Each point is reached from the start by the listed moves, each made once or not at all, plus a little noise. Is the number of moves made odd or even? Then give how often each move was made.

Moves:
(1): [ 33   2 -20  -6 -10  16]
(2): [-11  47   8  17   3 -20]
(3): [12  6 28 -7 -3  2]
Start: [ 10   4   6   3 -14  -5]
Points:
[ 42   7 -14  -3 -24  12] => odd (1, 0, 0)
[ 44  60  21   6 -24  -7] => odd (1, 1, 1)
[ 21  10  35  -5 -17  -3] => odd (0, 0, 1)

Moves:
(1): [16  4  0  3 -3  2  4  0  8  3  6  1]
(2): [-4 17 -7  3 -1  4  2  3  0 -1  0 -1]
(3): [-2  4 22  3  2 -6  1  4  0  8 -5 -7]
(4): [  3  -4  -3  19  -2  -8 -12   5   0   3   0  -5]
(5): [ 3 -4 -2  6 25 -1 -2  6 -4  9  1 -5]
(6): [-7 -7  1  9 -5 25  7  2  3 -1 -6 -3]
(7): [ -6  -3   1   6   0 -15  32  -3  -4   2  -2   4]
(8): [ 2 -1 -5 -3 -7 -3  1 19  3  7  2 -3]
(9): [-10   7  -3  -5   7  -3   0  -4  22   5   6  -6]
(10): [-6 -1 -6  1 -3  4  2 -3 -6 30 -1  1]
(11): [-2 -1  5  2  3  2  0 -1 -5 -3 27 -5]
Start: [ -7   8  -4  12  -5  18   9  -9 -10   8   3  -5]
Points:
[-6  8 -4 12 -4 17 11 -9 -9  7  4 -5] => even (0, 0, 0, 0, 0, 0, 0, 0, 0, 0, 0)
[-26   2 -13  38  25  -2  31  -8  -7  53  35 -21] => even (0, 0, 0, 1, 1, 0, 1, 0, 1, 1, 1)
[-18   2 -19  31  18   9  -1  13   0  60  38 -28] => even (0, 0, 0, 1, 1, 0, 0, 1, 1, 1, 1)

Moves:
(1): [14 -1  1  4 -8 -4  3  7  4  4  1  2 -3  3  2  1  1 -2  2 -8  1  1 -2  2
 -1 -3]
(2): [ 4 19  4  7  5 -1 -3  0  1  5 -1  5  5  3  0 -5  2  2  4 -2  4 -6  0  4
  4  6]
(3): [ 4 -6 28  4 -4  0 -1 -1 -6  0  2  5 -1  6 -9  9  3  0  6  2 -7  0 -3  7
  3 -3]
(4): [ -6 -14   4  21   7  -1   4  -1   2   8   2   2   0   5   9  -2   0   1
   4  -5   1   0   2 -11  -3   1]
(5): [  9  -2  -9   1  27   0   5  11   5 -10   5   4   3  -3  -4   2  -6  -5
 -11   0  -7  -1   9   9  -1  -1]
(6): [ 6 -5  2 -7  3 14  6  3 -4  4 -4  9  0  0 -2 -4 -1  6 -3 -1  4 -3 -3 -2
  0  2]
(7): [-5  1 -2 -7 -3 -3 16 -4 -1  1  0  5  6  1  0  7 -9  1  4 -4 -1 -3 -3  1
  0  6]
(8): [-5  1  6 -3  1 -6  5 20 -4 -2 -6 -5  0 -1  0 -1  1  2  6  1  0 -6 -6 -4
  1 -2]
(9): [-4 -1  7 -5  4  1 -3  4 18  1  5 -3 -2  2 -5  2  1  2 -2  0 -1 -1  1 -2
 -5  2]
(10): [ 3  1  1 -3  1 -3  1  3 -3 13  2 -2  2 -1  2 -4  1 -5 -2  3  0 -5 -1  2
  1 -2]
(11): [  0  -4  -5  -2 -10   9   2   4   0  -8  14  -6  -5  -5  -1  -7  -5  -6
   6   9  -1 -13  -2   4   3   4]
(12): [ -8   0   0   1  -3  -4  -4   1  -3  -4  -3  24   6 -12  -7   4  -5  -9
  -7   1   1  -6  -3  -2   0   4]
(13): [ 3 -1  2 -4  0  2 -5  3  3 -1  1 -5 18 12  7  3  0  5  4  3  0  2 -5 -5
 -8  6]
(14): [  0  -6  -5  -5   0   0   0  -3   0  -3   2  -2   0  18  -2 -12   2  -6
   6   1  10   6   2   2   7  -3]
(15): [ -2  -2   6  -2   1  -3  -1   4   2  -1  -2  11 -13   8  23   5  -2   7
  -5   4  -4  -5   0   4   2  -2]
(16): [-4  4 -4  3  5 11 -5  4  1  4  0  4  0  8 -2 14  1 -1 -2  0  0  1 -1 -2
  8  3]
(17): [ 3 -5 -1 -3  5 -2 10 -4  0 -5  9  0 -1 -5  3  0 23 -4  6  1  8  9 -3  1
  3  4]
(18): [  6   0  -1  -4   1 -11  -4   1  -4   4   9   5   1   0  -7   3   0  20
  -2  -1   4  -9   1  -4   0   4]
(19): [ -2  -3  -7  -4   1  -2  -7   0   9   6 -11   2   0  -6   7   3  -2   4
  18  -5  -2  -2   0  10   5  -1]
(20): [18  5 -6  5  4 -2  9 -3  7  3 -3 -2 -1  7 -8  8  0  0 10 24  5  2  0 -7
 -2  1]
(21): [ 1 -2  2  0  8 -2 -2 -1  1 -2 -1 -8  0 -3  2  5 -4  4 -3  0 18 -2 -4  2
  4  0]
(22): [ -6   5  -1   4   8   6  -3   1  -5   7   9   5   4  -6   2   0 -12  -1
   5   6   7  23   0  -6  -1  -3]
(23): [ 0  4 -5  1 -1  4  2  4 -1 -2  1 -3  0  0  2  5 -1 -2 -1  7 10  3 23  2
 -5 -1]
(24): [-3 -7 -4  8 -8 -2  3  2  5  2  2 -2  0  3 -1 -4  3  5 -3  3 -3  2 -3 12
 -5  0]
Start: [ 12   8  -2   1   6  15  12 -12  22  -7 -11  -2   7 -15  -5 -16  -8  -1
  -3   3  -6   1  18   6  -9   3]
Points:
[  0 -33  27  10   5  30  21  25  25   8  -4  35  14  -2  22   0   8   2
  23  19  -9 -23  -9  20   1  16] => odd (0, 0, 1, 1, 0, 1, 0, 1, 0, 1, 1, 1, 1, 0, 1, 1, 1, 0, 1, 0, 0, 0, 0, 1)
[  4 -11  34 -34  22  10   8  22  32  12 -19  39  24  19   0  18 -22  26
  14   8  15 -32  -6  14   9  16] => even (0, 0, 1, 0, 0, 1, 1, 1, 1, 1, 0, 1, 1, 1, 1, 1, 0, 1, 1, 0, 1, 0, 0, 0)
[ 33  -3  22  14  60   7  60  23  35  16  20  30  10  22  -2  -8  -1  21
  19  40  23   7  34  15 -12  13] => odd (0, 1, 1, 1, 1, 1, 1, 1, 1, 1, 0, 0, 0, 1, 1, 0, 1, 1, 0, 1, 0, 1, 1, 1)
[ 12  14  29 -12  34   2  23  22  32  -8  -4  25  44  12 -23 -11 -17 -15
   4   9  -9 -18  10  20  -8  17] => even (0, 1, 1, 0, 1, 0, 1, 1, 1, 1, 0, 1, 1, 1, 0, 0, 0, 0, 0, 0, 0, 0, 0, 0)
[  5 -17  33   6  15  22  41  15  33   1  21  27  -3  29   0 -13  11  27
  21  11   7 -26   0  18   9  25] => even (0, 1, 1, 1, 0, 1, 1, 1, 1, 0, 1, 0, 0, 1, 1, 1, 1, 1, 0, 0, 0, 0, 0, 1)
[ 58  16  10   6  51  24  26  42  49  26  10  16  31   8 -19  15   6  24
  31  37  16  11  26  24 -13  14] => odd (1, 1, 1, 0, 1, 1, 0, 1, 1, 1, 0, 0, 1, 0, 0, 1, 1, 1, 1, 1, 0, 1, 1, 1)

Moves:
(1): [ 11  -1   6   3   1 -10   3   1  -8  -6 -14  13   3  12  -9  13  -3  12
  -9   3  -6  -5   0  -4   5  -8]
(2): [ 3  8  9  9 -3 13 -3  4 -7 -2  4 -7  4 -3 -2 15 11  2 -4  3 13 -1 -1  5
 -2 -1]
(3): [-10  -1   8  -8   1  10  -4   8   2  10   1  12   1  -5  -1   3  -5  -3
  -2   9   0  -6  -5   0   8   5]
(4): [  2  -9   6   2   3  -2  -9 -16   2 -10   2  -1  -9  -6   7   0   9  -1
 -12  11   5  -3 -10  -3  -4   6]
(5): [ 5 -2  0  1  9  1 -8 -7 -4 -3  6  4 -4  2 -6  3  1 -5  3  3  0  2  6  3
  5  2]
(6): [  3 -10  -2 -14 -10   8   4   9  -1  -2   2  14  -2  -9   4   4  -1   8
  -7  -8   7  -9  11  -7   5  -1]
(7): [  1   0   8   3   0  -8  12  -3   4   0  14   2  -6  -8  -4   7   0  -3
   5  -7 -11   8   4 -12   5  -1]
(8): [ -2   4  -8   4  15 -27  -2  18   2   9   6 -10  -9   0   3   2   1  -2
  -8  -3  -8   6   4  -2  -4 -10]
(9): [  3   0   0   0   6  -8   1   1   9   8  -2  -3   8  -5  -8  -1  -8  -1
  -1   6 -19  15  10  -2  -8   2]
(10): [ -2   0  -9  12  -4   2   9  -3   1  13  -8 -14   5   1   9   2 -10  -6
 -15  10  -7   1   3   7   2   1]
(11): [  0  -4   5   4   0   6  -6   4   6   2   3  -9   9  10  -1  -1   5  -2
  -3  -2   1   2   2  -1   4 -13]
(12): [ 7  3 -5 -7 -2  0  4  1 -6  0  6  0  6 -3 16  6  6 -5  2 11 -1 -1 -3  3
 -7  6]
(13): [  7   9   0   0  16   7  -5   2  -3  -2  -6  -1   8  -3  14  -8   8   1
 -11  -1  -7   8 -15   4   2  -3]
(14): [ -1   5 -15  -5  11   2   1  -3   5  -7   2  -3   2  22  12   8  -6   0
   3   3  12  -1   4   3   4  29]
(15): [  3  16  12  -7   3 -11   1 -12  -3  11  -3  -2   7   4   8   0  -3  -9
  -5  -7   4   0   2  -3  -4  -3]
(16): [ -5  -5  10  16   2   3  -3  -2   0  -2   4  -6   5   6   7   9  -1  -4
  -1 -10 -14  -5  -4  -7  -5   3]
(17): [  0 -15   5   2   4 -10   3  -5  -5   9 -11   6   7  -2   7   4  13   8
  13   2  10  -1   8  11   3  -6]
(18): [ 0 -1  0 -1  1 -2 -5  2 -3  4  4 -3  0 -1  3 -4 -2 12 -2  5 -5 -6  0 -2
  2  2]
(19): [ -3  11  -4   9  -5  -3  -2  -7   7   6 -14   2   1  -4  13  10   5   0
   5   1   3   6  -1 -21  -2  -5]
(20): [ -1  16  -2  -4   9  -2   6  -1   1 -13   4  -5   4  -3   9   4   0  -7
  -3  12   0  -1   5  -3  -5  -4]
(21): [  0  -1  -1  11  12 -14  10  16   2  -1   8   3  19   5 -10 -10  -9  -8
  -5   0  12  -5  -4  -3  -8  -4]
(22): [  6   2   3   5  -2   0 -11  -1   1 -10  -5   0   1  -1  23   0  -9  -4
   5   5   6  10  -1  17   3   4]
(23): [ -3   2  -3   9   1 -16  -4  13  -1  -7   1  -3   1   1  -1  -6  13 -10
  11   3  -8 -11  14  -5   8  18]
(24): [ 14  -6   4   1   5   5   6   6  10   4  -5   3  -8 -12  -1  -5  -6  -1
  13  -5   4  -9   6   8   5  10]
Start: [  9   0   1  12   8  -1 -21   2   0  -1  -6   0  -2   1  -7 -12  -6   7
   4   9  22  -3  11 -13   2  12]
Points:
[ 31   7  40  38  29   7 -34  -5  11  17   1 -19  18   3  -9   7  -8 -12
   5  -1  12   1  32 -10  -2  13] => odd (0, 1, 0, 0, 1, 0, 0, 0, 1, 0, 1, 0, 0, 0, 1, 1, 0, 0, 0, 0, 0, 0, 0, 1)
[ 15   7   9  60  25 -25 -32  -4  18  12  -2 -36  26 -11  48   1  19 -12
 -18  38 -42  10  12 -53  -1  29] => odd (0, 0, 0, 1, 0, 0, 1, 0, 1, 1, 1, 1, 1, 0, 0, 1, 0, 1, 1, 0, 0, 0, 1, 0)
[ 48  -5  15  47  50 -26  -7  26   2 -25  15  -5  32  -9  30   1   6 -13
 -31  35  -8 -38  27 -35  15  28] => odd (1, 0, 0, 1, 1, 1, 1, 0, 0, 1, 1, 1, 1, 0, 0, 1, 0, 1, 0, 1, 1, 0, 1, 1)

Moves:
(1): [-5 -2  0 -2 -1 -7 -6  1 -2 -5 -1 -2 -5 -2 -5 -5 -2 12 -3  1 -1  4  6  3]
(2): [-9 -6  2 -3  3 -2  2  6  2 -7  1 -9 -2  3 -4  6 -6  0 -2 -6 -1 -4  5  3]
(3): [ -8 -12  -7   3  -5 -12   2   5   8  -1  -4  -6   0   7   2  -3  -8   4
   2   2 -13  -5   1  -4]
(4): [-7  1 -3  2 -3 -5 -8 -5 -2  1 -2  4 -3 -2 -7  6  5  2  3 -4 -9 -5 -1 -4]
(5): [ -8  -2 -11   1  12  -2   0   6  -2   1  -6   3  -7  -2   2  -4  -3   0
  -6   4   6  -3   2   2]
(6): [-2  7 -1 -3 -1 -7  0  1  4  3 -6  2  0  5  2 -3  0  0  0 10 -5  7  1  0]
(7): [ 1  4 -6 -4 -8 -4 -4  3 10  6  0  5  1 -3 -3  5  3  4  6 11  7 -2 -1  0]
(8): [ 0 -4  7  4  1  0 -1 -1  5  2 -2  3 -6  2 -5 -1 -2 -1  1  6  3 -1 -1  2]
(9): [ -3   3  -1  -5   9  -3  -4  -1   7  -2  -5  -4   2  -1   8 -11  -4   0
   1   0   6  -8  -5   1]
(10): [ 4 -3  4  5  2  3 11 -3  9 -2  2 -7  0  7  5  9  2  0  4 -4  4 11 -4 -3]
(11): [  3 -11   1   1  -6   1  -8   2  -6  11  -8   1   4  12  11  -9   1 -12
   0   0   6  -5   4  -1]
(12): [ 1  1 -3  4  0 -3 -3 -4 -1 -5 -2  0  6 -3 -1  0 -6 -1 -3 -6  1 -3  1 -4]
(13): [-1  7  5 -2  4  2  1  1  1  2 -9  4 -6  2  9  0 -3 -1 -9  6 -2 -5 -6 -5]
(14): [ 5  1  0 -2 -7  1 -4 -3 -6 -3 -3 -2  3  0  0  1 -6  1 12 -1 -5  2 -5  1]
(15): [-10  -3  -2   3   4  -2   8   4  -5  -2  -2   2   0  -2  -1   1   2   7
   4  -2   1   6   5   6]
(16): [ 16  -2  -2  -2  -1   6 -12   5   3  14  -1  11  10 -12  -3  14   3  -2
   3   9  -9  -8   9 -11]
(17): [ -1  -5  -6   1  -6   7   1 -13   6   0  -8   0   5   0  -2  -4   2  -3
  -5   0   5   2  -1  -1]
(18): [-3  0 -2 -4  3 -2  4  1  3 -2  0  0 -2 -6  4  1 -3 -2 -4  3 -1  0  8 -5]
(19): [ -5   6  -7 -12  -1  -7  -1  -5  -7   9   7   8   4   4   4  -1   1   3
   1   6  -3  -3  10   9]
(20): [-3 -4  1 -3  7  2 12 -2  1 -8 -8  0 -6  6 -7  0 -2  2  1 -8  4  2 -4  1]
(21): [ 5 -6  0  1  4 -6 -8 -5  0  1  2 -2  2 -7  8  7  7 -4 -4 -3  1 -1 -3  4]
(22): [ -2  -3  16  -5  18  -7   8  13  -6  20  -9   4 -12  -7   0   7   5   3
  -8  13   6   8  -5   3]
(23): [ 1  4 -3 -5  4 -5  2  4 -1  6 -4  1 -5 -4  3  0 -2  4  4  3  0 -4  4  4]
(24): [-4 -5 -2 -8  3 -1 -5  2  8  2 -7  3 -5 -3 -1  3 -5  3  2 -7  0 -1 -4  7]
Start: [ -1   2  -7  -3  -3  -2 -11  -8   3   0  -2  -4  -2  -7   3  -7 -12   5
   9   0   6   0  -6  -5]
Points:
[-34  -4 -26 -21  15 -27  -3  -8  21  17 -44  26 -22  10  14   0 -22  11
   9  15  17  -2   5   0] => even (0, 0, 0, 1, 1, 1, 1, 1, 0, 1, 1, 1, 1, 0, 1, 0, 0, 1, 1, 1, 0, 0, 0, 1)
[-24  -9  -6 -28  32 -37 -30  26  25  37 -60  11 -32 -18  10   9 -38  20
  11  35 -18 -28 -12  -7] => odd (0, 1, 1, 1, 1, 1, 0, 1, 1, 0, 0, 0, 1, 1, 0, 1, 0, 0, 0, 0, 0, 1, 1, 1)
[ -3 -11 -40 -35  -7 -34 -30 -12  38  37 -47  14  19 -10  47   3 -30   6
  22  27  -2 -19   9  -8] => odd (0, 0, 1, 0, 0, 1, 1, 0, 1, 1, 1, 1, 1, 1, 1, 1, 1, 1, 1, 0, 1, 0, 1, 1)
[-27  -3 -23 -25  17 -26  -4 -10  21 -16 -17  -8 -13  -1   1  -7 -40  26
  17   5  25  -5   7   6] => even (1, 1, 0, 0, 1, 0, 1, 1, 1, 1, 0, 1, 0, 1, 0, 0, 0, 1, 1, 1, 0, 0, 0, 0)
